Every row gives one point. Each copy is the shape, with its points in the same order, stretched, turned, moved and blurred by noise. Say if it was mirrored as well.
(in the rows, 128 means zero)

Shape, 9 rows:
[[131 118  87]
 [ 78 139 136]
 [145 141 160]
 [136 129 150]
 [ 89 118  83]
 [130  26  82]
 [182 108 195]
 [203 126 206]
 [ 82  86  90]]
Copy 1:
[[132  93  99]
 [ 98  83 161]
 [149 135 158]
 [142 130 142]
 [100  72 103]
 [ 77 133  40]
 [157 193 146]
 [192 200 152]
 [ 79  85 105]]
Copy 1 is: mirrored
Copy 2, 9 rows:
[[132  98  63]
 [ 85 142 106]
 [150 130 134]
 [143 123 128]
 [100 107  54]
 [116  17  80]
 [172 108 180]
 [200 115 190]
 [ 81  80  75]]
Copy 2 is: only turned

Shape (9 x 3):
[[ 98  51 165]
 [101 167 120]
 [ 70 103 153]
 [180 101 177]
 [109 145  87]
 [101 182 134]
 [135  87 174]
 [ 88  72 117]
 [ 52  85 133]]
Copy 1 (9 x 3):
[[102  40 122]
 [107 153 120]
 [ 71  96 130]
 [189  89 150]
 [110 148  79]
 [109 170 145]
 [143  74 140]
 [ 84  73  81]
 [ 63  72 102]]
Copy 1 is: only turned
Copy 2:
[[ 86  24 140]
 [102 163 120]
 [ 67  89 145]
 [169  81 178]
 [109 141  73]
 [ 96 172 137]
 [128  62 159]
 [ 86  61  96]
 [ 49  69 117]]
Copy 2 is: only turned
Copy 3:
[[201  86  85]
 [111 167 103]
 [172 137  69]
 [167 103 180]
 [ 86 131  94]
 [113 191 111]
 [180 109 128]
 [160  93  66]
 [166 123  48]]
Copy 3 is: mirrored

Shape, 7 rows:
[[145 138 105 245]
 [133 113  88 123]
 [163 158  31  89]
 [188 119 167 132]
 [120 167 145 119]
 [ 68 134 149  99]
 [107 144  70 147]]
Copy 1 (7 x 4):
[[ 76 175  67 224]
 [120 112  72 117]
 [151 155  18  66]
 [182 130 130 165]
 [123 164 137 107]
 [ 84 116 159  85]
 [ 80 148  61 113]]
Copy 1 is: only turned
Copy 2 (7 x 4):
[[189 196  97 201]
 [158 106  98 113]
 [176 141  61  37]
 [216 100 169 131]
 [149 147 173  97]
 [ 96 115 172 111]
 [132 160  91 110]]
Copy 2 is: only turned
Copy 3 (7 x 4):
[[191 211 164 150]
 [141 120 101 120]
 [123 157  33 150]
 [160  90 147 178]
 [ 88 138 140 156]
 [ 73 114 153 103]
 [130 183 101 114]]
Copy 3 is: mirrored

Shape (12 x 6):
[[ 74 196 157  95 182 116]
 [160 133 151 165 148 154]
 [ 96 173 119 180  84  91]
 [186  55 150 108 144 172]
 [188  98 157 143 146 115]
 [137 180  74 212  97 117]
 [ 70 153 103 210  84 126]
 [106 150  63 184 116  97]
 [201  54 137  90 188 177]
 [ 93 119 165 128 201  96]
 [105 170 114 133 126  72]
 [ 73 177 142 101 128  91]]
Copy 1:
[[ 58 199 162 108 176 127]
 [169 123 168 159 154 135]
 [ 98 158 113 209  92 117]
 [184  42 154 101 184 123]
 [191 100 136 152 181  91]
 [142 160 153 206  51 110]
 [ 80 123 145 226  74 135]
 [102 139 148 192  62  75]
 [198  47 184  66 190  99]
 [ 84 138 171 147 211  83]
 [ 92 170 118 156 125  79]
 [ 57 174 115 133 148 112]]
Copy 1 is: mirrored
Copy 2 (12 x 6):
[[130 187 113  68 199 108]
 [155 124 157 136 147 168]
 [102 157 137 138  91  80]
 [174  43 152 108 135 223]
 [177  63 168 118 133 151]
 [149 164 115 181  81 102]
 [ 71 178 132 181  85 107]
 [115 137  83 173  96  87]
 [193  30 135 112 173 230]
 [110 109 138 105 213 116]
 [121 135 103  99 122  64]
 [112 152 115  68 144  87]]
Copy 2 is: only turned
Copy 3:
[[136 244 103 155  71 132]
 [126 155 167 161 140 147]
 [ 36 162 123 143  89 119]
 [199  97 162 144 130 150]
 [154 123 165 155 135  97]
 [ 25 159 121 130 168 140]
 [ 20 143 115 162 106 163]
 [ 52 148  76 153 140 128]
 [232 111 144 155 155 150]
 [159 188 114 209  87 108]
 [ 85 177  89 139 101  95]
 [104 202  97 136  58 114]]
Copy 3 is: mirrored
Copy 4, 12 rows:
[[ 78 159 139  70 171 124]
 [166 142 148 155 133 155]
 [101 156 110 177  98  77]
 [203  93 143 112  82 204]
 [205 124 144 125 114 123]
 [133 179  69 213 120 109]
 [ 82 132 105 217 100 112]
 [121 137  64 180 126 103]
 [221  91 130  87 120 219]
 [122  97 154  92 171 110]
 [109 152  97 115 118  76]
 [ 78 147 121  91 113 101]]
Copy 4 is: only turned

Shape:
[[137 151 149 151 142 114 249 155]
 [137 120 154 141 110 115 139 155]
 [149 138 154  68 137 124 194 130]
 [117 138 134  73 136 115 125  65]
 [117 239  91 129 123 135 140 149]
 [199 101  96  79 136 112 133 152]
 [129 118 140  99 137 116 128 156]
 [140 114 124  79  59 178 122 134]
 [155 114 151 148  95 116 128 121]
 [171 131 164  90 133 126 119 136]
 [154 104  93 213 104 217 151 126]]
Copy 1 (11 x 8):
[[106 132 162 192 155 129 204 128]
 [136 123 134 127 116 115 139 159]
 [121 117 185 103 151 153 185 106]
 [140 141 127  47 151 124 162  76]
 [ 65 212 143 130 167 136  89 101]
 [149  52 160 103 160 161 106 107]
 [122 111 145  82 143 137 135 153]
 [104 112 132  86  67 173 106 105]
 [162 121 127 127  99 109 127 123]
 [167 112 164  86 139 152 132 134]
 [134 128  31 198 101 174 111 124]]
Copy 1 is: mirrored
Copy 2 (11 x 8):
[[114 193 155 127 131 120 224 157]
 [131 131 147 128 100 109 136 145]
 [158 140 152 102 117 141 194  91]
 [124 150 114  65 119 117 112  82]
 [111 202 128 199 174 140 128  89]
 [207 101 112 136 104 120 151 116]
 [134 106 142 119 121 124 133 129]
 [118 112 126 144  49 162 127  76]
 [134 142 145 127  70 100 114 139]
 [167 118 163 119 107 129 116 100]
 [107 187  91 158  45 198 122 184]]
Copy 2 is: mirrored
Copy 3:
[[102 151 112 155 162 130 222 121]
 [110 125 153 128 119 118 125 137]
 [116 130 123  70 158 124 180 113]
 [107 122 108  69 146 104 113  62]
 [ 99 227  73 128 148 129  98 132]
 [183  95 121  87 166 108 118 149]
 [107 115 140  97 153 107 115 139]
 [120  98 102  61  72 152 105 148]
 [130 116 150 132 103 126 120 108]
 [137 129 161  82 146 127 114 121]
 [122  94  87 183 102 228 111 126]]
Copy 3 is: only turned
Copy 4:
[[114 147 172 180 199 158 190  77]
 [125 119 169 150 134 143 108 127]
 [126 128 151  96 165 165 153  62]
 [126 121 119  70  88 102 146  89]
 [126 246 106 160 127 137 132 107]
 [181 101 114 110 174 149  77  81]
 [120 120 142 106 151 144  99 117]
 [136 112 116 119  80 213  93 107]
 [158 107 171 151 108 136 112 127]
 [159 132 161  83 141 153 107 113]
 [186  97 107 216 115 183 169 180]]
Copy 4 is: mirrored

Shape, 14 rows:
[[109 115 104 181 121 129 162 137  79]
 [150 110 164 108 123 124  77 176  61]
 [ 88  99  65 159 142 165 150 139 114]
 [211 166 112 122 123  83 184 145 204]
 [ 44 141  86 117 132 143 146 135 147]
 [156 128 121  88 170 113  91 175  74]
 [155 106 133  93 111  62  55 127  58]
 [141 144 115  67 119 138  86 170  95]
 [128 150 172 131 147 125 107 129  75]
 [148 176  88 119 115  79 203 168 145]
 [ 68  93  81 126 169 136 118 151 154]
 [173 145 110  81 141  89 249 125 165]
 [117  89 146 105  93 132 110 152  93]
 [137 139 114 129 149  72 209 192 175]]
Copy 1 (14 x 9):
[[193 155  87 160 134 115 134 136  82]
 [108  76 103 134 149 138 149 189  52]
 [193 150  84 125 153 109  76 108 104]
 [118 143 129 130 129 107 183 162 241]
 [151 177 124  65 139  88  80 105 104]
 [113  83  92 106 185  90 165 181  89]
 [ 79  59  80 154 121  91 176 128  66]
 [104  97  78  83 149 125 145 164 101]
 [113 132 123 141 173 130 158 142  68]
 [156 176  99  95 105  78 178 183 180]
 [156 127 116  90 157  66  58 102 115]
 [172 150 142  64 132 104 222 117 208]
 [132  78 110 117 107 136 131 140  73]
 [167 154 155 100 115  58 158 182 180]]
Copy 1 is: mirrored
Copy 2, 14 rows:
[[135 116 110 180  83 153 130 179 103]
 [140 150 175  77  68 157  62 172  81]
 [118  88  73 166 121 179 117 166 132]
 [211 152 125 111 112  84 163 112 233]
 [ 56 130  66 153 125 163 121 129 145]
 [150 146 131  68 117 128  76 152  81]
 [153 138 140  70  27 105  48 125  70]
 [133 171 120  49  94 174  84 130 104]
 [124 145 179 136  94 143  87 130  95]
 [158 173  95 122 106  89 175 158 177]
 [ 87  86  70 140 140 149  85 151 146]
 [160 113 125  94 112  83 225 107 194]
 [116 114 143  94  44 168  91 158 120]
 [122 129 116 134 137  69 166 184 204]]
Copy 2 is: only turned

Shape, 14 rows:
[[147 146 165 100 108  91 176  68 157]
 [101  68 150 111 129  83  62 161 169]
 [ 62 142  70 106 135  47  84 176  44]
 [139  90 160 193 110 159  76 120 104]
 [150  51 151  71  59 138 118 117  75]
 [100 167  54 130 157 178 163 168  69]
 [ 58 111 120 134 112  76 116  74 152]
 [ 79 126 190 121 158 108  50 115 155]
 [157  49 128 150  72 177 172 164 157]
 [138  93 170 131 101 160 115 112  37]
 [193 105  95 117  62 134 118 123  86]
 [167 169  62  87  49 136 129 115 117]
 [129 100 106 133 170 144 109 127  98]
 [100 140 111 149 175 158 116 100  83]]
Copy 1 (14 x 9):
[[168 136 191 165 145  88 160  78 144]
 [121  67 181 110 181 106  44 152 192]
 [ 44 106 107  78 150  24  34 153 100]
 [170  69 149 149  95 163  55 155 101]
 [143  26 212 130 104  69 137 158 105]
 [ 55 139  62  85  81 147 139 143  88]
 [ 94 105 172 169 168  98  62  67 171]
 [149  99 197  84 186 139  39  97 155]
 [126  80 171 199  73 169 130 191 162]
 [144  52 179 121  96 127 120 166  44]
 [162  70 149 137  50  83 130 148 127]
 [134 117 135 111  21  65 142 108 164]
 [122  64 100 118 144 146 104 134 113]
 [107 101 100 113 128 158 113  93  86]]
Copy 1 is: only turned
Copy 2, 14 rows:
[[191 140 110  75  99  98 112  84 176]
 [ 33 132 136 125  66 120  81 119 158]
 [ 30 186 111 115  79  92 178 145  48]
 [107 100 154 213 122 132  89  79  98]
 [149  55 169 117  38 121 104 123  70]
 [128 148 117 164 183  89 142 216  68]
 [ 91 126  57 105  96  62  99  87 145]
 [ 61 177 139 118 112 109  52  74 139]
 [153  54 152 197  93 106  98 174 164]
 [145  86 191 157 109 110 115  88  43]
 [172  91 119 156  58 164 129 137  74]
 [202 139  61 137  49 146 113 168  79]
 [ 91 105 138 141 159 134 112 132 101]
 [107 126 120 146 194 108 103 118  79]]
Copy 2 is: mirrored
Copy 3, 14 rows:
[[112 112 158  68 126  48 135  85 222]
 [136 101 150 198 149  87  44 123 182]
 [ 55 184  55 167  73 110  51 165 121]
 [185 105 171 194 113  90 149  68 115]
 [106  72 200 136  34  68  65  84 104]
 [101 129  95 107 118 160 146 187  70]
 [ 93 102  78 140 120 116 102  74 210]
 [139 147 171 167 187 108  72  78 189]
 [145  24 185 169 102  90 150 144 146]
 [113 108 177 145  77  81 127  67  78]
 [158 102 162 126  26  67 116 132 112]
 [144 125 137  77  21 108 123 158 166]
 [145 110 118 122 151  97  99 123  85]
 [138 134 105 103 158 133 129  93  86]]
Copy 3 is: only turned
Copy 4 (14 x 9):
[[150 129 149 115  51  69 126  90 141]
 [128 132 108 122 129  88  48 219 131]
 [ 82  97  67 138 164  55  95 139  15]
 [158  93 166 186 112 176  79 175 100]
 [177  89 164  62  98 123 104 164  85]
 [126 101  48 163 175 172 148  74  82]
 [ 66  91 119 128  86  96  80 131 129]
 [116 166 139 142 127 117  13 156 114]
 [175 110 105 132  81 185 154 217 144]
 [158 105 200 120 121 158 116 132  56]
 [197  66 119 117  72 132 128 141  75]
 [190  62  68 106  55 110 115  84  82]
 [155  91 109 165 163 135  98 138 125]
 [121  98 130 172 152 148  79  71 109]]
Copy 4 is: only turned

Shape:
[[142 127 100 145 166  94 137  67  29 100  55]
 [ 87 141 151  91 104 146 188 121 163 132 150]
 [ 85 101  87 120 107 134 141 144 154 119 127]
 [ 82 134 127  92 166 110 163 172 137  81 178]
 [118 127 126 170 137  65  85  99 105  98  42]
 [169 147 164 153 134 146  99 132 106 139 158]
 [112 136 124 106 116 119 180 121 191  68 140]
 [108  86 170  79 112 132 182 127 161  77 138]
 [166 168 124  89 109 144 137 177 126 123 129]
 [108  89 118  88 119  71 172 154 183 178 148]
 [154 124  89 181 121 105  98  81  79 114 113]
 [189 138 146 168 136 178 171 145 117 101 118]
 [106  82 126  73 111 133 126 174 147 112 157]
 [ 98 129 126  66 129 140 136 122 170 123 144]
 [125 112  94 155 223 115 106  80  84 117  41]
 [237 158 134 115 158 174 130 116 116  52 166]]
Copy 1, 16 rows:
[[156 174 161 122 103  47 124  86  98  91  93]
 [ 96  92 140  91 143 188 175 103  76 111 160]
 [108 109  99 121 121 169 159 130 132  75 123]
 [109 116 124  67 178 146 163 159  99  76 191]
 [121 134  87 158 146  71  72  94  94 102  90]
 [139 115 141 149 135 130 102 142 101 182 180]
 [139  99  70  82 178 175 178 104  86 109 160]
 [146  50 123  54 150 166 150 104  71 102 161]
 [113 116  96  76 118 143 157 162  79 172 138]
 [ 57  67 129  61 153 150 166 100 164 121 145]
 [158 169 112 172 102  94 112  88 138 116 139]
 [178  83 112 152 128 116 168 163  81 162 142]
 [112  82 116  61 120 174 132 151 126 103 154]
 [115 115 126  65 163 195 140 123 105 119 139]
 [159 152 167 146 165  76 102 136 127  88  53]
 [228 130 102  81 150 134 151 152  83 203 179]]
Copy 1 is: mirrored
Copy 2, 16 rows:
[[139 134 123  68  28  65 188 155 107  84  91]
 [112 127 222 110 164 157 177 117 164 171 169]
 [ 93  80 138 119 133 158 159 129 181 162 149]
 [140  69 163  64 205 144 141 162 165 135 159]
 [ 63 126 109 109  58  51 106 137 136 110  97]
 [146 112 164 164 129 118 112 120  77 113 108]
 [111 126 155 108 187 118 157  92 179 150 186]
 [134 111 209  89 155 119 146  73 205 149 152]
 [133 128 154 112 170 145 150 101  89 188  99]
 [118 118 175 141 181 145 139 164 226 212 130]
 [138 105  98 142  46  86 141 136 115 105 130]
 [134 107 164 171 147  94 186  78  89 122  87]
 [140  76 163  95 158 166 108 106 192 167 119]
 [119 138 173  93 162 182 143 124 169 148 149]
 [ 97 149  96 102  68  95 177 180 132  44  56]
 [213 140 124 131 166 108 142  51  67  92 120]]
Copy 2 is: mirrored
Copy 3 (16 x 11):
[[148  78 145 124 249 141 108  77  77 190  98]
 [130 169 121  83 114 171 180 133 119  92  98]
 [ 98 140 141 127 111 136 126 114 144 113  90]
 [ 88 139 129 101 167 147 143 150 197  86 129]
 [116  98 151 143 182  88  91 163  64 197  84]
 [153 109  91 107 119 134 126 152 133 169 164]
 [105 131 112  94 131 156 124 153 123  65  71]
 [131 109 155  79 120 182 149 156 126  90  73]
 [174 165  94 102 127 154 100 142 175 117  92]
 [146 145 131 123 128  83 202 134 170  98  66]
 [135  75 125 125 168 101  86  98  90 169 129]
 [163 105  96 139 138 210 100 134 118 108 127]
 [121 123 148  92  97 140 124 148 201 122  91]
 [109 148 105  74 117 146 152 133 160 130  81]
 [ 91  78 109 150 231 146 128 102 101 227  94]
 [154  59  52  70 155 206  59 130 165 115 126]]
Copy 3 is: mirrored

Shape:
[[103 135 103 121 150 138 139 137 134 155 180 104]
 [151 170  95  97 110 106 164 113 102 134 115 111]
 [116 169 119 145  95 131 126 129  99 156 123 121]
 [107 103  88 111  65 112 161  83 140 150 111 120]
 [142 125 120 124 146 128 133 130  98 150 136 105]
 [179 121  91 102 125 140 122 127 124 123 112 116]
 [120 120 189 142 149 103 131 141 133 146 116 120]
 [108 113 114 102  97 128 162  87 142  90 112 205]
 [142  95  98 119 138 102 163 128 107 157 117 173]
 [104 119 111 237 132 142 141 137 125  89 116 106]
 [105  96 111 131 117 103 145 130 106 124 163 112]
 [175 124  94  98 144 137 168  99 150 122 192 150]
 [ 96 109  95 102 141 136 134 124 116 148 114 106]
 [104 100  90 101 126 114 117  71 142 136 179 129]
 [109  99  95 138 145 132 141  76 126 116 120 135]
 [164 102 249 104 142 145 158 126  99 147 120 150]]
Copy 1:
[[ 96 142 171 120 135 151 146 135 167 129 131 125]
 [145 150 147 160 148 137 159 139  59 130 105 124]
 [114 158 132 152 140 159 123  96  95 155 130 125]
 [123 148 123 111  75 126 167 101  98 128  69 135]
 [115 114 153 145 139 154 126 142 121 144 118 120]
 [157 139 130 146 130 145 127 183 114 155  87 126]
 [128  87 134 141 106 129  95  95 152 125 153  97]
 [146 133  72  95 126 110 135 118  94  98 106 184]
 [129  91 131 137 139 104 143 133 111 152  99 175]
 [ 99 135  71 188 154 163 127  85 191 114 106 109]
 [ 80 135 149 141 115 125 123 130 136 109 107 135]
 [156 132 163 133 133 158 157 179 133  97 104 189]
 [ 97 122 132 102 128 129 142 133 130 148  98 103]
 [106 140 166  83 116 151 124 129 138 100  71 156]
 [118 110 108 106 143 152 141 116 132 110  69 137]
 [144  39 114 137  84 163  86 134  99 115 191 134]]
Copy 1 is: mirrored
Copy 2 (16 x 12):
[[123 109 122 150 187 121 170 135 131 168 142 117]
 [133 161 133  93 121  79 107  99 103 154 155 111]
 [128 158 173 166 137 110 111 122  94 133 168 131]
 [ 91 110 181 120  99 133  88 114 114 174 121  73]
 [130 137 128 151 147  85 132 125 132 142 123 134]
 [131 133  90 118 141 113  75 130 119 148 113 127]
 [144 128 173 154 119 108 139 172 177  98 130 145]
 [ 93 131 139 111  47 170 117  77 137 127 128 117]
 [100  92 121 119  82  93 115 107 124 160 121 166]
 [ 98 102 163 149 155 136 146 184  59  53 118 103]
 [ 68 120 141 147 142  98 151 143 124 140 118  93]
 [147  91  47 113 136 126 138 109 153 168 133  92]
 [ 99 125 158 126 155 119 124 111 127 162 104 134]
 [ 83  98 124 147 167 146 127  87 169 157 136  87]
 [ 88  97 145 126 144 139 120  91 129 115 104 111]
 [206 146 142 193  49 102 148 142 207 127  87 152]]
Copy 2 is: mirrored

Shape:
[[167 220 102  86 140 135 134 120  84 103  68  96]
 [104  79 154 112 107 174 175 102 105 126 135  75]
 [124 149 177  75  32 149 171  95 125 161  97 109]
 [117 159 136 225  66  82 132  62 123 128 175 137]
 [ 80 128  80 148 155 106 181 140 153 151 156 109]
 [ 90 127 123 113 157 148 111 156 100 139  84 145]
 [118 116  80 106 138 152  67 156 243 167  76 145]
 [162 123  76  62 107  88 185 176  75 103 136 171]
 [109 155 148 120 103  58 186 106 114  65  75 117]
 [ 56  74 111 129  52 108 145 115 133 159  88 107]
 [139 124 122 144 151 186 151 120 148 117 103 145]
 [ 66 166  92 119 167 119  49 146 139 146 141 116]
 [ 75  97 110 129 196 115 163 129 137 166 191 156]
 [ 70 134 120 161  80  97 108 187  64 182 103 175]
 [202 140 119  89 177 100 165 212 100 103  94 117]
 [129 158 108  72 133 170 137 208 171 109 110 122]]
Copy 1:
[[129 100  56  97 130 110 165 122 145 229 131 119]
 [134 101 163 162 168  64 128 138 178 150 123 152]
 [193 132 131  45 176  48 143 125 175 158 139 198]
 [174  92  71 142 122 133 162  86 106  62 135 210]
 [ 79 157 131 163 121 136 187 148 120 107  96 160]
 [111 151 164 117 131 142  97 124 103 169 113 121]
 [ 99 175 186  53  81 177  82 149 195  81  96 117]
 [ 75  47  74  78 192 110 156 177  84 159 137 135]
 [102 123  79  68 167  66 155  44 128 154  87 148]
 [116 129 195  77 155  92 121  92 146 114  73 228]
 [133 124 152 131 138 157 143 135 152 125 123  80]
 [ 78 162 125 161  67 129  92 116 117 140 143 161]
 [ 71 173 152 192 147 168 141 160 102  78 151 146]
 [147 135 161  86 134 155 102 119  19 153  82 203]
 [ 94 109  45 118 174 123 108 198  93 188  73  75]
 [ 89 145 115  71 106  87 138 174 135 163  98  74]]
Copy 1 is: only turned
Copy 2:
[[202  70 121 161 109 141 126 143  70 147 158 192]
 [140 112 134 125 113 174 181 101 115  48 123  75]
 [127  74 172  84  66 154 152  77  39  43 120 146]
 [158 178 179 124  70   7 122 113 157  62 152  69]
 [103 135 116 211 170  99 151 107 168 115  74  85]
 [133 167 131 162 145 183 135 114 100 148  88 137]
 [114 112  74 129 107 193 139  89 185 187  39 157]
 [124 128 109  75 231 106  74 108  63 156 139 141]
 [161 116 170 126 153 120  94 114 140  49 154 171]
 [137 150 111 103 115 126 119  70 111  26  37 110]
 [148 140 141 141 131 168 184  73 156 135 148 134]
 [112 155  88 217  93 152  97 177 137 181  72 105]
 [ 67 169 145 211 187 142 132 105 167 161  92  44]
 [115 226 151 118 151  77 116 115  41 115  33 125]
 [156  88 126 100 232 142 153 153 117 187 106 162]
 [ 90  93  93 143 148 186 168 132 114 169 110 181]]
Copy 2 is: mirrored
Copy 3 (16 x 12):
[[140 174 162 117 148 165 137 100  83  44  67 229]
 [ 96  87 116  86 150 171 112  77 129 177  80 137]
 [ 42 129  97  85  80 140 119  66 154 122 106 172]
 [ 90 148  90 197 141 106 166  76 142 151 217  98]
 [ 97 112 150 106 174 158 190 156  96 169 102 110]
 [110 134 137 100 153 118 107 171  79 147  83 180]
 [117 174  80  69 111  92 188 206 127 152  67 148]
 [ 89 169 239 134 129 130 127 132 139 120  60 151]
 [ 67  79 128 120 195 119 138 103 137  69  96 153]
 [ 27 128  80 123 143 127 136 128 129 170  75 113]
 [139 104 114 117 127 113 155 128 117 161  97 170]
 [127 200 141  84 186 157 145 183  79 139 131 168]
 [103 119 178  78 168 124 163 148  89 210 132 108]
 [ 62 155 140 174 113 106  87 189  76 154 134 130]
 [163  94 203  89 130 139 110 163 102  71  33 136]
 [122 122 154  65 130 176 143 204 143 126  65 192]]
Copy 3 is: mirrored

Shape, 17 rows:
[[128 124 125 125 109 109 120 140 123 127 116 115]
 [153 111 113 114 107 120 114  97 148 144 121 121]
 [118 156 112 129  97 117 137 133  79 137 153 116]
 [111 139 122 121 146 145 164 150 116 143 124 133]
 [130 249 138 117  96 114 120 106 143 138 153 138]
 [143 162 139 119  96 108 202  91 152 138 195 105]
 [120 139 146 132 130 111 149 124 152 122 173  59]
 [138 113 112 193 118 120 120 130  96 139 110 139]
 [109 116 113 121 114 111 134  69 145  88 119  98]
 [119 125 162 138 115 132 126 124 122 117 109  87]
 [112 123 112 124  89 106 128 139 142 132 112 129]
 [120 129 114 124 124 149 117 127 137 127 120 143]
 [112 112 121 120 133 109 136 148 147 127 162 138]
 [174 134 110 154  99 163 121 147 143 102 117 130]
 [118 125 138 119 108 111 149 140 136 138 166 145]
 [120 111 111 132 135 111 136 137 151 141 110 113]
 [210 127 128 121 130 117 163 131 146 119 121 142]]
Copy 1:
[[124 132 133 148 138 132 145 119 126 110 156 102]
 [147 119 120  85 134 125 137  93 143 113 146 115]
 [ 92 141 173 137 108 104 123 118 106 101 155 123]
 [141 122 158 140 113 114  95 155 128 127 135 146]
 [113 153 136  84 140  86  16 115  34  72 110  64]
 [118 104  84  97  93  59  47  88  92  81 128 126]
 [128 149  82 151 102  73 124 129  89 106 123 121]
 [109 135 180 142 130 137 160  90 143 131 102 128]
 [139  96 104 111 150  81 150 110 104 113 146 138]
 [124 144 121 134 144 138 153 123 101  87 143 142]
 [115 118 133 139 147 120 133 126 152 111 155  93]
 [129 126 144 104 134 126 117 146 135 138 138 125]
 [121 132 115 165 112  99 109 143 136 166 148 113]
 [111 108 121  94 109 168 138 141 122  99 114  94]
 [106 129 118 146 115 109  90 118 136 135 159 119]
 [152 127 128 151 135 105 135 135 149 136 132 116]
 [159  82  98 115  99 157  98  90  96  90 130  93]]
Copy 1 is: only turned
Copy 2 (17 x 12):
[[120 119 106 117 158  99 111 119 132 133 106 133]
 [102 131 133 132 146 149 102 104 158 127 116 104]
 [136 135  86  86 137  95 151 129 144 138 104  86]
 [123  68 101 119 106 110 138 140 118 123 129 146]
 [130 204 113 166 103  76 142 152 189 119  98  34]
 [134 134 168 154  90 129 163  95 129 141  91  37]
 [120 120 175 131 113  96 142 109 141 148  72 134]
 [180 148  63  66 129 130 101 107 136 162 134 124]
 [ 61 147 152  96 115 128 115 119 116 148 138 131]
 [107 128 126 112 119 125  98 149 121 150  95 151]
 [118 125  91 139 165  92 119 106 138 142 110 126]
 [115 113 112 134 126 125 119 141 155 131 143 138]
 [136 107 129 147 156  96 159 108 136 124 124 150]
 [151 112 127 132 123 123  87 152 160 166 153 102]
 [142 117 118 154 148 110 159 112 131 131 110 116]
 [120  95 116 123 145 105 112  98 128 129 110 158]
 [152 101 150 136 126 134  89 121 107 113 147  73]]
Copy 2 is: mirrored
Copy 3 (17 x 12):
[[134 131 138 112 127 146 135 142 143 126  99 144]
 [142 134 142 116 111 121 104 127 153 141 133 127]
 [147 143 151 126 146 155 165 141 122 125 125 122]
 [140 113 106 121 120 118 167 132 113  97 117 113]
 [170 182 114 112 131 140 102  82  97  93 207 130]
 [183 178 114 108 136  93 103 123  80 143 178  90]
 [146 123 132 106 163 131 104 164 102 129 116 120]
 [131 145 135 163 106 148 139 159 153 118  99 121]
 [138 122 163 127 113 135  79 146  94 167  93 169]
 [118 118 119 122 142 161 123 153 116 147  92 157]
 [137 143 138 102 106 141 137 150 137 125 111 147]
 [115 127 136 123 108 119 129 125 132 106 129 127]
 [132 134 142 106 129  93 135 145 135  99 112 122]
 [109 163 123 119  94 137 108 100 141 108 132  83]
 [137 156 129 105 131  97 146 139 125 113 133 121]
 [147 112 129 113 109 126 124 156 142 113  98 136]
 [161 169  96 113  99  94  99  70 146 116 124  86]]
Copy 3 is: only turned
Copy 4, 17 rows:
[[127 142 124 112 130 128 132 150 111 123 115 145]
 [125 126 101 123  94 114 141 145 121 123 114 162]
 [111 122 115  96 151 119 138 119 113 122 151 141]
 [120 127 131 150 136 128 137 127 113 126 143 114]
 [115  96 140  68  88  67 180 105  80 169 134 128]
 [114  78 104 106 141  84 165  79 109 191 105 151]
 [161 103 122 115 146 118 125 113  93 183 115 147]
 [105 152 134 125 122 163 122 121 101  89 128 159]
 [ 95 142  93  96 111 120 105 154 101 181 105 156]
 [139 142 115 112 124 126  99 138  92 126 111 129]
 [111 158 125 117 130 109 135 157 109 129 107 155]
 [123 149 124 129 101 119 127 134 123 123 134 134]
 [133 122 143 129 141 125 134 126 141 154 126 148]
 [133 180 115 113  93 146 151 107 113 108 114 139]
 [125 112 135 122 142 105 139 113 140 142 120 144]
 [128 141 131 144 125 131 133 155 101 140 114 151]
 [121 116 112 121  99 150 186 113 133 133  89 133]]
Copy 4 is: only turned
